Every row gives one point. Before rounding, the points of a table are all equally far from one centre. They may lie mostly on one side of it. Where is the centre, to within rounding?

Points, 9 rows:
[[-12  26 -28]
 [ 25  45 -31]
 [ 37  39 -22]
 [ 46  25   0]
 [ 10  53 -35]
 [ -4  95  25]
 [ 32  17 -14]
 [  3  45 -36]
 [ 30  86  -2]]
Centre: [ 3 47 14]

Points (13 x 8):
[[-24 -43  42 -16 -12  40 -55 -53]
 [-40  17 -25 -55  -9  -7 -36 -41]
 [-59  19   9  20 -34  80 -61 -10]
 [-10  12 -13 -63  15  -2 -81   3]
 [ 24  -6 -72   0 -40  31 -32 -15]
 [-31 -14 -42  22  25  68 -58 -26]
 [-18  -5 -23  38 -34  36 -12 -16]
 [-12  68 -37 -27 -36  54 -75  21]
 [-16   4  23  47 -35  61 -86 -50]
 [  0  -3 -27 -38  50  38 -80 -56]
 [-54  -1 -30 -15  21  57 -95 -54]
 [-27  -6   3 -49  -2  66 -82  31]
 [ -9 -50 -31  -9 -20  -3 -60 -18]]
Centre: [ -1  12  -9 -18 -21  45 -64 -29]

Points (17 x 12):
[[-80 -20  32  51  -7  22 -15  55   0  65  32  26]
 [-47  14  15  48 -24  40 -20  77  53  30  29  -4]
 [-44 -42  66  24 -41  32  30   5  27  30 -23  14]
 [-26 -53 -10   1 -61  28  21  25  13  38   8  15]
 [-35  42  -1  59 -34  41  16  44  40  60  17   9]
 [-35 -39  15  42 -15  -4  -9  43  15  27  53  50]
 [-84   5  20   8  -8  26 -14  -4  12  66  52   8]
 [ -6   1 -11  43 -35  32 -16  36  25  29 -36  62]
 [-51  48  20  -2 -32  51   5  66  -5  -7  -1  32]
 [-49  -9  -2   3 -55  47  30  48   2   6 -23  48]
 [-70  13  -1  33 -14  50  11  51  -7  67 -43  17]
 [-53 -13  28  68 -11  -4  -5  -7  -4  38 -22  -4]
 [-42  59  43  -3 -22  24 -53  26   4  11 -37  18]
 [-25  59   7  37   8  22  17   9  -2  17 -12  52]
 [-58  -4 -30  13  -9  16 -35  21  15  95   4  34]
 [-25 -17  40  41 -63 -17  -4  32  26  20  -4  73]
 [-33 -10  18  67  -9  -3 -50  19  30  71   1  16]]
Centre: [-37   8  25   0 -14   0   0  36  24  40  -5  18]

Points:
[[ 20 -19 -54  18  33 -28  17 -19  19 -43  35  24  16  48  32   1 -21  13
   10 -21]
 [  0 -18 -25  -2  70   2  18   9 -10 -34 -26  36  34   3 -10 -10   1 -38
   30   0]
 [-12 -34   3  25 -19   0   6 -10  14 -33  56   5 -16  25  15 -16 -32 -12
   28  47]
 [ 16 -30 -29  46   7   1  17 -41 -58   0   3  17   8  47  47   6 -49  -8
    3 -22]
 [ 54   4 -41   0  58 -27  42  24 -45  25  42  46  -1  17   6 -77 -17 -13
   44 -12]
 [  4 -10  10  29  59  -2 -34 -37  -7 -30  34 -16 -10 -20   9   7  16  -2
   16 -12]
 [ -1  21 -55  29  66  36  23  14  27   6  46   1 -45  41   7 -65  -2 -15
   18 -25]
 [ 49  24 -39  22  45  15 -13  18 -33 -14  67  39 -39  17  22 -36  -8 -21
    4 -20]
 [  9   2  25 -10  20  45   1  -3 -21 -52  25  -8 -43  13  13  -8   9 -40
   31 -23]
 [ 34 -75  -1 -14 -14 -12  47 -25  26 -28  11  11   3  18 -14 -53 -18   9
   12 -27]
 [ -7 -16  -2   4  13 -57  21 -36 -38  -3  40 -23 -42  20  35 -38 -66 -45
   13  -6]
 [ 52   5 -38  43  48  23  26   2   9 -13  43 -16  -6  42  27 -57  15  20
  -28  -6]
 [ 22 -12 -39  -4   8 -25 -12 -25 -38 -12  87  10 -24   3  19 -44 -59 -10
   -1 -13]
 [ 13  17 -39  25   1  45 -17  -6 -53 -32  56  -4  -9  -9  33 -21 -43 -12
   26 -34]
 [ 66  16 -22   8   1  -5  21 -29 -56 -22  46  20 -27  22  43 -25 -32 -35
   23  -7]
 [ -6 -20 -40  41  95   6  25 -13 -12 -25  51 -38 -36  27   5 -73 -32  10
   -3  19]
 [ 26 -21  23  16  13  29   3 -15 -49 -13  51 -10  -8 -38  18 -17 -39 -59
   19 -22]
 [ 12 -22 -28  34 -17  21  16  38 -60 -15  20 -29 -14  33  -7 -62  41 -21
   39 -23]
 [-21 -29 -40 -44  49   9  -3 -26  -4  18  24  -8 -20  13   9 -37 -71 -15
   10 -12]
 [ 33 -12 -18  29  40  15  25  22  -7 -24  17  23   7  61   8 -59 -37 -46
   51 -70]
 [ -2 -10  12  -6  56  16  58  -4 -25 -33  54 -33  10  32  28 -11 -42  -5
   65 -30]
 [ 49  -5 -29  37  70   9  12  -9 -54 -42  11  54 -34  16 -13 -39 -20 -44
   43   4]
 [ -3 -11  -1   8  -9  13  47 -11 -16  27  -9 -11 -77  -9  10   8  -1  -6
   65 -10]
 [ 37  13 -36  -8   5  -9 -12  20 -31  47  -1  10 -30   9   5   3   6 -27
   26 -13]]
Centre: [  8 -16 -15  25  27  -3  30   1 -21  -8  14   1 -20   5   2 -40 -21   0
  21 -15]
